Every row gives one point. The points of each table are mixes of a few directions, plus a little noise. How many directions does each table use, and how many do they share? Where both have some left over, give the other angles between the two spaces (their principal angles), to ten degrees, smallest first.
(in the rows, 100 means zero)

First (6 x 3)
125	125	30
107	108	76
98	96	108
81	83	151
71	72	179
116	115	57
Second (4 x 3)
79	79	97
91	96	95
77	148	48
153	77	160
Directions: first 1, second 2, shared 0; angles 40

First (8 x 6)
103	86	92	103	141	125
102	116	111	95	78	79
107	129	120	89	77	68
64	5	30	143	120	191
114	136	126	84	93	66
103	108	106	96	100	93
101	122	114	93	61	68
106	99	101	98	131	110
Second (9 x 6)
83	126	90	81	108	129
136	49	122	144	75	40
101	124	109	110	46	107
91	126	99	94	77	119
120	92	121	133	40	73
109	51	94	98	170	73
86	95	83	74	163	116
71	148	84	68	104	150
101	87	98	99	120	93
Directions: first 2, second 2, shared 0; angles 30, 90

First (11 x 11)
97	100	99	96	98	102	99	93	88	98	102
97	100	99	95	97	103	99	92	86	98	103
110	101	104	118	108	90	103	128	147	107	91
86	99	95	76	88	113	96	63	37	91	111
103	100	102	105	102	97	101	108	113	102	98
100	100	101	101	100	100	100	101	103	100	99
94	100	97	89	94	106	98	83	70	96	106
113	101	105	124	111	87	104	137	163	109	88
91	100	96	82	92	109	97	74	55	94	108
88	99	95	78	89	111	97	66	44	92	110
121	102	108	136	117	81	106	155	195	113	83
Second (9 x 11)
115	138	105	170	41	88	126	109	149	64	76
97	106	98	102	84	103	103	84	81	90	101
92	107	97	96	77	108	102	70	57	84	105
107	86	103	96	136	92	93	133	142	123	98
108	107	102	122	92	93	106	114	132	96	92
89	86	96	65	120	109	88	85	61	111	113
102	94	100	95	113	99	97	108	109	108	101
97	93	99	87	113	102	95	99	93	108	105
93	84	98	69	125	106	89	95	77	115	111
Directions: first 1, second 2, shared 1

First (8 x 18)
78	118	121	22	41	34	73	90	195	156	63	116	122	89	56	100	70	185
91	95	97	80	102	108	110	120	119	104	102	98	96	87	93	114	94	111
110	96	93	135	121	122	107	97	59	78	113	94	93	108	119	96	113	65
88	109	111	56	69	66	86	97	153	130	80	108	111	93	76	101	83	147
126	106	101	173	116	105	88	58	24	72	106	99	100	133	132	68	123	44
109	95	94	132	121	122	108	99	62	79	112	95	93	107	117	97	112	67
119	97	94	160	127	124	103	84	34	68	115	94	93	119	129	85	121	46
76	86	92	42	103	119	125	153	154	112	107	95	92	65	78	138	84	134
Second (11 x 18)
85	97	166	109	77	109	101	127	55	106	74	105	115	102	102	133	112	70
103	108	60	84	113	79	77	101	151	97	105	110	102	104	97	106	81	117
87	77	178	66	39	99	103	128	99	141	84	110	119	66	80	114	95	133
133	72	69	123	106	120	109	73	87	95	147	94	86	79	114	46	103	118
95	131	28	105	146	116	168	32	90	84	107	48	50	123	93	37	128	109
33	173	104	43	112	63	121	109	146	107	17	80	98	148	62	161	104	91
100	91	130	98	83	90	69	131	104	104	93	123	123	94	104	132	88	91
101	110	35	64	113	96	142	49	150	113	119	69	65	89	77	38	100	166
114	81	133	132	94	102	54	137	74	86	104	131	128	100	123	138	92	59
139	69	86	149	113	115	69	103	72	77	143	119	108	91	132	87	95	76
112	91	111	127	104	108	84	111	73	87	108	111	108	103	116	109	102	71
Directions: first 2, second 4, shared 1; angles 90

First (11 x 24)
149	78	80	72	94	115	90	95	98	87	78	75	136	83	129	78	106	113	126	82	129	138	110	102
75	90	150	108	102	89	114	108	82	132	133	132	87	101	74	148	99	106	87	123	67	69	97	99
68	107	129	116	104	89	110	106	93	119	123	125	78	109	76	129	97	97	83	116	73	70	93	99
88	114	88	109	102	98	98	99	107	93	97	100	89	108	97	91	98	93	94	99	100	95	97	99
41	133	109	135	107	83	109	105	107	108	119	125	55	123	69	115	92	81	69	116	72	58	87	98
49	112	143	125	106	82	116	108	92	127	134	137	66	114	64	142	95	93	72	126	58	54	90	99
195	58	63	48	89	128	81	90	96	75	60	49	169	65	154	59	112	125	150	68	156	174	120	103
149	109	19	82	96	121	75	85	126	49	46	45	128	93	148	22	103	95	127	61	158	156	106	103
58	116	124	123	105	87	111	105	99	116	120	125	71	114	74	126	95	91	78	117	72	65	92	99
80	112	101	112	103	94	102	100	104	101	105	108	85	109	91	103	97	94	89	105	90	87	96	99
148	74	91	72	94	113	93	96	94	93	86	79	136	81	125	88	107	116	124	86	125	134	111	102
Second (8 x 24)
158	42	120	56	103	98	122	108	80	115	114	108	171	93	116	128	94	121	147	95	100	102	103	119
105	107	113	90	64	117	102	93	106	130	97	95	131	86	105	69	126	107	109	83	152	155	129	37
157	65	110	60	77	121	98	95	89	116	91	82	161	70	126	86	119	125	134	82	144	159	125	73
97	103	76	113	129	93	85	102	98	62	90	91	60	105	102	111	81	93	86	112	64	67	78	152
88	101	81	100	115	74	140	111	119	102	118	128	137	149	92	102	76	75	127	90	89	52	82	117
67	125	78	120	112	83	115	104	119	92	106	115	89	135	88	93	85	75	96	98	87	63	84	110
68	139	97	134	95	119	51	87	97	79	76	73	12	69	95	85	117	103	43	116	97	124	105	90
60	118	125	128	105	97	87	100	90	104	110	110	39	93	77	126	102	100	59	125	68	79	94	103
Directions: first 2, second 4, shared 2

First (11 x 32)
85	101	112	130	80	89	154	91	63	87	121	74	128	125	90	91	91	109	92	57	155	116	145	74	79	72	65	125	102	80	89	74
62	104	99	154	92	69	136	89	66	94	114	47	120	116	82	106	83	114	82	60	107	126	117	88	64	87	59	98	71	99	107	49
144	93	124	55	77	138	137	103	94	88	114	152	115	117	115	72	113	90	118	92	191	81	153	73	126	71	110	148	158	67	66	147
105	100	88	84	117	103	58	106	127	111	84	111	79	80	106	109	105	95	103	131	51	91	62	121	112	123	123	77	91	117	111	113
92	102	93	106	108	93	83	100	106	105	94	91	93	92	98	108	98	101	97	107	71	102	81	110	97	111	102	85	85	111	109	93
48	108	84	163	111	56	97	90	83	104	99	33	101	98	79	123	81	115	77	81	43	128	74	110	61	112	68	66	43	122	127	37
116	99	99	76	105	113	83	105	116	104	92	123	91	93	108	99	107	94	108	119	94	88	90	106	116	107	119	99	112	101	98	123
139	95	116	57	88	132	114	106	106	94	105	148	105	106	115	81	113	90	117	106	156	80	129	87	126	85	118	130	145	79	78	144
77	102	104	135	90	82	133	91	72	93	113	67	118	116	88	100	90	109	89	67	119	118	122	86	76	85	70	107	86	93	100	67
124	99	86	55	124	118	29	112	149	117	73	139	64	67	115	110	113	87	112	158	33	76	44	133	132	135	149	71	103	123	112	141
109	99	96	84	108	107	76	104	117	106	91	114	89	89	106	103	105	95	104	120	80	92	82	110	112	112	116	91	102	108	103	115
Second (11 x 32)
96	104	86	103	82	112	128	112	78	99	99	101	110	108	130	90	106	127	87	85	122	92	126	130	124	129	109	126	138	82	74	128
162	183	122	164	103	113	83	152	183	107	98	72	88	95	93	76	124	105	166	63	109	62	148	9	89	103	110	101	113	80	80	87
110	74	96	50	112	120	81	76	97	95	76	124	94	93	99	106	114	67	88	136	93	116	74	123	112	103	114	87	93	107	103	126
97	70	110	61	90	92	103	92	85	97	138	156	99	99	102	101	71	110	107	117	116	76	82	103	109	59	104	115	123	102	117	116
81	90	81	88	93	87	95	72	66	85	123	123	95	89	112	119	61	128	89	115	65	87	43	133	104	84	108	87	122	101	128	122
79	91	82	101	102	100	102	94	81	102	83	85	101	99	110	106	105	105	73	104	81	117	91	139	108	130	102	95	93	105	96	104
95	150	116	195	110	58	79	169	169	136	118	45	87	98	77	91	99	126	142	60	70	73	137	38	68	112	81	93	56	119	105	22
109	79	109	66	105	116	111	54	77	79	84	102	111	108	81	105	110	58	86	110	126	136	93	92	88	73	89	92	86	93	102	105
73	90	98	127	109	92	111	127	105	126	69	50	109	114	92	92	132	86	75	85	108	134	148	116	95	147	80	107	52	115	75	57
106	92	95	70	88	107	112	46	57	63	120	130	106	96	103	113	70	103	96	109	104	98	54	104	97	55	104	91	134	82	122	136
94	75	104	75	105	101	95	103	102	111	94	113	99	102	96	98	108	85	92	115	107	108	105	112	107	104	100	104	86	111	97	98
Directions: first 2, second 6, shared 2

First (8 x 32)
112	80	134	108	113	119	105	48	123	104	158	44	91	100	100	86	57	127	112	88	115	62	73	89	130	77	60	109	101	120	85	84
82	113	91	101	100	87	114	107	98	110	99	104	108	95	100	113	103	98	92	106	90	106	94	97	100	100	110	110	102	103	97	104
96	124	89	115	96	66	116	95	101	132	53	161	89	87	100	111	116	84	83	153	51	130	84	116	73	126	85	105	93	62	99	133
82	97	87	66	95	29	94	34	184	120	109	69	108	89	137	84	84	40	83	60	99	71	122	37	22	74	104	130	94	172	92	104
81	107	82	81	76	96	97	136	52	114	84	153	155	91	123	127	152	89	55	120	93	150	111	97	61	109	170	89	104	95	101	93
148	79	106	104	94	159	58	156	49	56	56	145	86	115	81	84	134	116	119	112	120	127	129	146	114	128	108	52	99	45	126	94
79	102	82	83	103	91	97	118	119	77	117	50	105	111	97	101	91	87	114	45	127	74	125	76	108	82	125	112	104	147	104	87
120	98	130	144	124	155	116	106	77	87	124	72	60	110	60	96	64	159	142	120	103	81	62	143	191	107	41	94	101	58	99	99
Second (11 x 32)
112	106	72	94	95	130	75	195	43	55	35	153	89	118	76	97	152	95	121	101	107	136	149	135	110	129	143	67	99	62	135	107
97	104	117	119	84	112	123	70	68	149	110	150	126	75	117	130	115	128	58	172	67	132	39	117	99	115	91	103	104	58	75	113
99	109	69	92	86	120	81	186	46	69	48	147	118	109	90	119	154	93	95	99	111	139	133	126	98	126	156	76	105	72	121	100
83	101	99	93	95	73	102	73	132	113	127	65	131	93	117	117	82	85	73	71	115	85	87	74	76	84	108	119	104	137	83	83
97	94	114	95	97	70	93	67	126	120	129	75	142	93	122	111	79	87	60	79	114	98	87	78	58	84	108	106	100	129	82	68
29	122	52	95	84	139	154	133	70	93	133	69	101	90	98	153	128	133	121	98	103	73	68	89	193	94	132	145	128	127	87	142
144	86	114	94	121	96	60	121	109	65	69	102	67	125	79	46	87	82	134	73	113	102	160	109	78	100	89	66	82	93	132	79
117	83	141	105	119	105	104	51	115	112	146	68	86	103	99	65	59	120	114	102	99	83	93	90	109	77	65	97	91	113	95	81
73	99	119	114	105	126	152	40	100	134	173	62	85	84	106	107	74	149	116	132	80	68	42	86	166	78	63	134	109	115	73	121
114	110	90	107	94	44	87	60	163	118	50	123	85	88	111	104	91	52	80	108	79	95	90	98	40	119	61	112	93	89	94	123
135	88	112	93	120	84	67	104	128	71	80	85	70	121	86	52	77	76	129	64	114	89	150	98	75	94	83	78	85	108	124	80
Directions: first 5, second 5, shared 3; angles 30, 40

First (8 x 32)
81	101	93	107	96	120	95	109	91	103	92	99	108	88	102	107	88	103	93	99	97	94	89	95	107	109	103	99	84	96	96	107
63	114	82	144	75	154	72	147	67	102	112	104	103	106	118	93	40	80	113	98	75	84	88	106	156	124	79	106	60	74	123	128
154	130	123	79	88	81	114	70	95	95	107	116	90	112	67	109	125	81	143	109	100	100	120	93	82	92	80	96	145	123	76	80
141	71	114	63	155	22	119	41	152	94	101	87	80	126	115	80	165	119	80	97	125	126	130	121	48	64	127	99	146	117	109	69
23	118	67	138	79	195	71	131	47	105	64	100	135	59	109	126	40	101	94	100	74	67	60	81	145	140	99	97	36	83	82	119
150	89	122	61	125	38	124	57	134	96	104	98	85	112	88	94	156	109	100	102	122	120	123	105	53	72	111	97	146	122	92	75
118	92	119	86	61	81	121	141	114	106	121	104	101	84	63	111	103	97	93	104	116	112	87	83	91	95	93	98	103	100	91	119
70	87	82	121	124	109	82	104	101	99	99	90	97	114	140	83	82	105	86	93	91	100	103	118	119	103	108	105	80	84	128	105
Second (11 x 32)
131	128	161	48	129	102	112	91	142	107	142	122	74	87	96	102	44	106	149	56	79	112	168	107	92	101	106	115	133	92	112	90
87	94	113	85	101	95	94	113	124	89	97	110	94	95	99	114	73	109	116	103	86	108	108	111	98	113	107	116	105	97	90	92
61	86	114	88	102	90	66	89	125	71	83	136	98	82	94	117	105	109	118	110	54	87	117	114	90	107	109	112	106	114	106	61
123	97	83	115	88	105	135	135	89	122	101	59	102	124	113	103	64	105	83	107	154	127	66	100	113	112	103	105	89	77	67	149
126	112	153	103	121	126	121	61	117	142	102	118	100	110	127	136	74	115	128	98	124	101	147	97	107	88	134	112	96	99	94	112
82	84	68	132	83	98	84	95	76	91	77	94	115	98	101	93	138	96	71	119	103	85	70	97	103	99	99	88	89	110	94	98
135	100	148	112	103	110	90	63	134	107	127	130	87	54	118	92	30	133	118	46	99	86	166	119	106	115	149	111	166	100	57	107
108	121	73	78	110	100	137	133	72	120	103	62	101	148	87	101	134	70	93	125	123	126	59	77	97	82	57	90	52	86	137	118
96	82	96	143	81	101	59	55	95	81	95	127	107	51	106	75	111	118	80	74	82	60	122	110	102	106	130	89	145	121	77	85
89	97	36	122	80	88	87	113	51	82	96	73	112	100	79	55	166	75	55	104	96	85	49	84	97	90	64	70	90	108	122	97
61	103	52	72	101	85	114	151	73	90	74	68	110	150	77	113	163	64	89	158	96	123	28	82	93	88	45	94	29	95	147	91
Directions: first 4, second 5, shared 0; angles 50, 50, 90, 90

First (11 x 32)
107	94	43	96	103	79	117	75	60	101	95	98	95	95	130	32	103	65	93	88	132	116	91	135	107	107	138	126	78	125	76	75
117	95	74	117	120	91	108	88	81	101	117	108	107	98	122	58	127	62	81	90	133	117	105	131	104	119	92	114	96	110	79	74
93	105	150	103	96	119	86	122	136	98	103	101	104	105	73	161	98	132	106	111	71	85	107	68	93	94	68	77	119	77	122	123
113	97	88	115	116	96	104	95	91	100	115	107	107	100	113	78	122	76	86	94	121	111	105	119	103	114	88	107	101	104	87	83
89	98	56	73	80	82	113	81	69	101	73	87	84	94	113	59	69	98	115	96	104	101	82	110	105	86	161	118	75	122	94	98
85	106	139	89	83	114	89	118	128	99	89	94	97	103	73	155	78	141	117	112	64	81	100	64	94	83	93	81	110	83	125	129
100	99	84	95	98	94	105	93	89	100	95	98	97	98	107	83	96	94	100	97	106	103	96	108	102	99	116	107	93	107	96	95
102	96	66	94	99	87	110	85	76	101	94	97	96	96	117	61	98	82	99	93	116	108	93	119	105	102	127	115	86	115	87	87
105	96	61	98	104	86	111	82	73	101	98	99	97	96	121	53	103	74	94	91	124	112	94	125	105	106	124	117	85	117	83	82
102	108	187	124	112	133	75	138	162	98	124	112	117	110	61	195	121	135	95	115	66	84	122	59	90	104	19	63	140	60	128	125
88	107	151	97	90	119	86	123	136	99	96	99	102	104	70	165	88	140	112	113	64	81	105	63	93	88	76	77	116	78	126	129
Second (9 x 32)
86	103	122	89	104	78	95	117	85	63	103	107	113	78	114	145	93	112	107	98	75	106	112	81	126	115	84	85	101	72	90	128
74	104	141	118	35	132	95	157	89	105	70	100	78	107	78	136	78	132	150	95	76	92	102	108	101	82	92	96	92	117	97	116
134	94	68	153	115	100	100	82	134	126	123	95	101	103	87	57	119	75	63	118	143	100	88	125	78	109	65	110	115	144	114	75
101	98	84	89	71	149	111	87	105	158	75	88	71	143	76	45	99	98	119	91	116	86	84	122	63	60	156	122	87	130	109	62
95	101	112	106	99	89	96	113	96	81	104	104	106	87	105	124	97	106	102	102	90	103	106	93	113	110	81	92	103	92	97	115
119	98	71	81	162	61	102	54	105	81	130	103	126	84	126	85	118	75	56	104	113	110	102	85	110	124	99	98	108	73	99	97
107	98	113	172	60	117	92	142	122	114	100	99	87	98	73	109	97	108	107	115	114	96	95	126	89	102	43	99	111	152	108	102
99	101	88	56	136	80	104	68	88	86	107	102	114	96	122	95	106	91	87	93	93	105	104	81	110	105	130	99	96	64	94	100
84	103	101	38	117	93	106	80	76	87	91	102	106	104	119	105	96	104	110	84	78	101	106	77	112	93	151	99	87	56	91	104
Directions: first 2, second 3, shared 0; angles 40, 50

First (8 x 32)
109	113	86	96	86	61	116	85	140	158	60	85	121	86	101	80	104	120	155	106	57	160	59	86	77	118	92	107	61	80	119	111
94	98	104	98	100	112	97	96	93	73	99	104	108	118	93	118	109	106	80	100	122	84	118	90	118	84	111	91	108	106	93	103
94	79	118	113	129	150	74	138	39	49	182	117	37	84	116	97	71	47	38	87	133	17	139	152	101	104	91	110	162	126	79	70
92	96	107	98	101	119	95	98	86	63	103	106	108	122	91	123	110	105	70	99	130	74	125	89	124	78	114	89	113	108	90	103
86	90	116	98	107	140	87	104	64	27	119	115	101	134	88	139	111	99	39	96	156	42	150	91	140	64	122	83	134	120	79	99
106	100	98	104	104	93	99	108	101	122	113	98	84	78	110	80	87	85	114	98	81	106	86	118	80	118	87	111	100	98	105	92
113	118	80	93	79	46	123	76	156	175	41	81	135	87	98	78	109	131	173	110	46	183	47	77	74	120	91	105	43	72	125	117
106	106	92	99	93	78	108	94	121	135	82	92	107	88	103	85	100	107	132	103	74	133	76	97	84	114	92	106	79	89	111	104
Second (8 x 32)
89	73	103	92	105	129	89	87	92	68	80	94	139	150	92	149	114	109	80	127	165	69	118	37	157	86	116	62	94	128	80	120
88	113	107	94	90	111	105	89	92	46	88	113	119	132	78	129	126	126	63	88	123	86	136	89	126	54	128	91	112	96	94	107
96	126	107	102	93	99	107	104	89	64	114	119	83	94	89	94	110	110	70	70	84	95	127	138	87	68	113	118	124	83	104	89
104	104	109	113	114	112	91	130	68	88	161	115	39	60	115	68	74	62	76	75	80	69	113	170	66	110	85	129	141	99	99	70
90	90	113	102	110	134	88	109	67	46	127	113	89	118	96	123	102	90	51	95	140	50	138	104	125	78	112	91	132	116	83	94
106	117	91	98	88	70	114	90	126	133	76	95	109	87	98	83	105	116	132	96	63	143	77	103	78	105	97	110	78	80	115	104
116	65	82	101	111	82	93	99	130	195	81	65	112	81	129	79	71	76	175	144	89	133	33	61	90	173	63	89	53	117	106	111
111	111	87	98	90	63	114	90	135	159	72	87	111	79	105	73	98	111	153	105	55	155	59	97	71	124	87	110	66	81	119	106
Directions: first 2, second 3, shared 2

First (11 x 32)
89	131	106	71	109	86	48	59	138	110	139	114	112	72	110	101	92	122	113	97	126	97	103	98	114	135	102	114	101	125	94	71
98	75	96	111	98	115	122	116	76	86	82	83	79	115	102	109	79	90	95	105	85	102	96	83	115	85	106	91	105	94	98	135
140	73	98	119	98	101	152	117	37	73	98	69	48	141	101	119	63	90	90	76	61	121	115	80	123	83	125	71	105	93	102	145
111	83	84	80	133	63	146	42	124	114	108	143	87	154	148	84	96	59	57	42	71	69	71	114	116	59	30	74	115	84	73	155
148	149	85	70	101	61	91	41	119	107	154	136	91	105	97	53	124	101	93	43	68	117	143	119	83	100	68	85	97	111	91	55
90	79	92	131	76	140	123	143	83	100	56	88	103	79	79	87	136	96	84	138	79	111	115	90	66	75	98	96	97	92	99	110
62	59	83	99	103	130	113	101	100	84	68	90	74	120	112	95	62	69	91	111	80	82	79	65	135	66	75	93	114	92	86	166
58	117	110	84	104	103	45	100	139	107	102	105	136	75	96	105	95	112	132	126	149	81	77	108	105	128	107	132	95	106	110	66
69	104	110	97	98	119	61	95	125	111	104	95	115	51	106	118	103	127	102	138	127	101	98	81	105	128	116	116	102	125	91	96
139	145	114	100	94	61	91	127	86	100	118	105	133	120	64	89	125	108	142	75	126	107	108	157	65	121	125	116	78	80	141	12
96	86	124	138	87	121	109	159	74	107	71	74	122	70	86	139	125	128	102	148	128	111	95	105	73	119	149	112	91	99	115	89
Second (10 x 32)
90	122	121	98	106	88	110	108	113	65	123	101	92	125	112	133	105	119	97	91	106	80	106	120	101	125	131	143	80	93	109	72
123	123	107	110	111	123	97	122	110	39	77	71	81	138	82	67	69	88	80	77	91	87	108	65	108	93	48	101	73	125	129	154
113	133	124	98	57	107	91	70	133	103	113	102	100	105	108	116	83	108	128	128	104	123	121	112	106	91	132	106	99	116	125	53
109	78	85	109	121	102	107	114	72	120	65	98	103	91	81	62	100	79	93	96	100	116	85	83	100	96	46	53	117	96	86	155
114	94	100	113	128	55	135	85	105	195	116	124	103	68	105	82	103	138	99	131	94	149	75	115	49	80	119	45	98	86	99	83
121	84	105	87	81	87	75	70	65	137	97	114	138	76	110	133	118	74	128	89	142	114	95	126	140	134	99	75	153	103	73	93
79	119	113	86	75	100	90	88	128	72	142	104	97	108	124	150	107	122	108	102	100	73	117	122	103	109	167	164	83	99	109	33
88	105	117	116	97	93	134	106	89	132	64	119	97	101	83	83	110	90	126	144	104	151	100	123	99	110	85	60	124	72	91	100
40	42	41	98	127	142	97	154	65	56	61	85	83	92	75	56	121	66	64	81	62	51	92	56	98	79	50	120	99	74	62	168
122	101	87	84	98	104	64	83	119	81	143	83	104	95	121	118	85	116	77	61	97	58	101	78	97	83	124	135	74	135	116	90
Directions: first 6, second 6, shared 1; angles 50, 60, 60, 70, 90

First (10 x 32)
143	95	104	85	122	83	125	114	107	65	92	120	155	120	141	72	125	77	90	98	154	79	66	78	110	106	113	78	111	90	94	88
89	114	32	89	126	113	84	113	99	143	58	99	116	50	96	88	85	139	48	83	103	124	154	141	55	139	99	155	127	89	102	117
111	65	115	88	108	94	106	96	104	92	133	113	149	115	111	70	147	76	140	105	126	107	47	103	103	90	109	67	86	83	115	104
147	135	97	97	114	82	129	123	104	55	54	110	109	116	144	102	74	93	45	93	138	59	114	59	119	114	107	104	129	110	71	74
158	94	124	86	119	74	137	115	109	42	99	125	158	139	153	72	129	62	98	103	165	64	48	58	127	98	117	58	108	93	89	78
91	115	100	108	92	103	96	100	97	103	90	92	70	95	92	118	77	110	88	99	82	97	123	96	102	100	94	111	103	110	93	98
26	104	98	125	61	128	57	74	87	158	121	66	10	69	30	146	65	134	125	104	10	136	148	137	85	85	77	131	78	115	112	121
70	45	143	102	80	108	86	71	100	114	178	98	110	118	69	87	154	75	193	116	80	127	34	118	107	63	98	54	55	88	133	116
52	117	73	113	84	122	69	90	92	148	89	77	40	63	55	132	62	138	86	95	42	126	160	133	77	107	84	144	100	110	103	115
111	117	111	106	95	93	110	104	100	80	88	98	83	112	109	113	82	96	86	101	100	81	108	78	116	97	99	98	106	111	87	88
Second (9 x 32)
109	92	124	107	105	64	96	75	140	52	114	134	78	65	86	114	135	133	95	96	103	96	106	125	78	97	119	78	142	85	146	112
97	75	94	100	116	127	133	110	56	109	86	115	130	127	103	77	115	80	125	90	105	72	55	103	135	115	79	91	92	110	119	123
107	67	138	85	90	57	114	112	107	89	116	128	79	102	103	129	133	104	93	80	50	122	124	106	31	156	148	80	146	90	178	54
100	76	87	104	133	161	130	111	19	103	71	120	97	121	80	87	86	104	92	86	75	44	91	86	141	137	60	100	86	164	112	131
116	111	92	98	93	104	56	93	162	79	115	98	96	64	100	95	94	112	100	120	132	125	125	90	104	25	85	97	102	64	45	89
89	147	79	100	82	109	62	103	113	132	99	45	80	97	105	113	38	100	67	121	92	132	151	73	89	79	101	139	65	113	23	74
101	72	99	102	92	108	134	121	88	103	75	127	115	116	111	90	124	80	141	78	106	88	62	117	131	95	76	88	130	61	133	106
109	63	108	87	131	121	120	101	57	100	119	115	142	125	102	72	128	84	112	100	101	80	61	92	104	133	104	78	74	134	122	113
68	195	79	117	57	50	53	72	161	132	105	17	81	86	110	124	47	102	77	132	134	142	129	109	88	61	125	154	68	76	23	100
Directions: first 3, second 6, shared 1; angles 80, 90
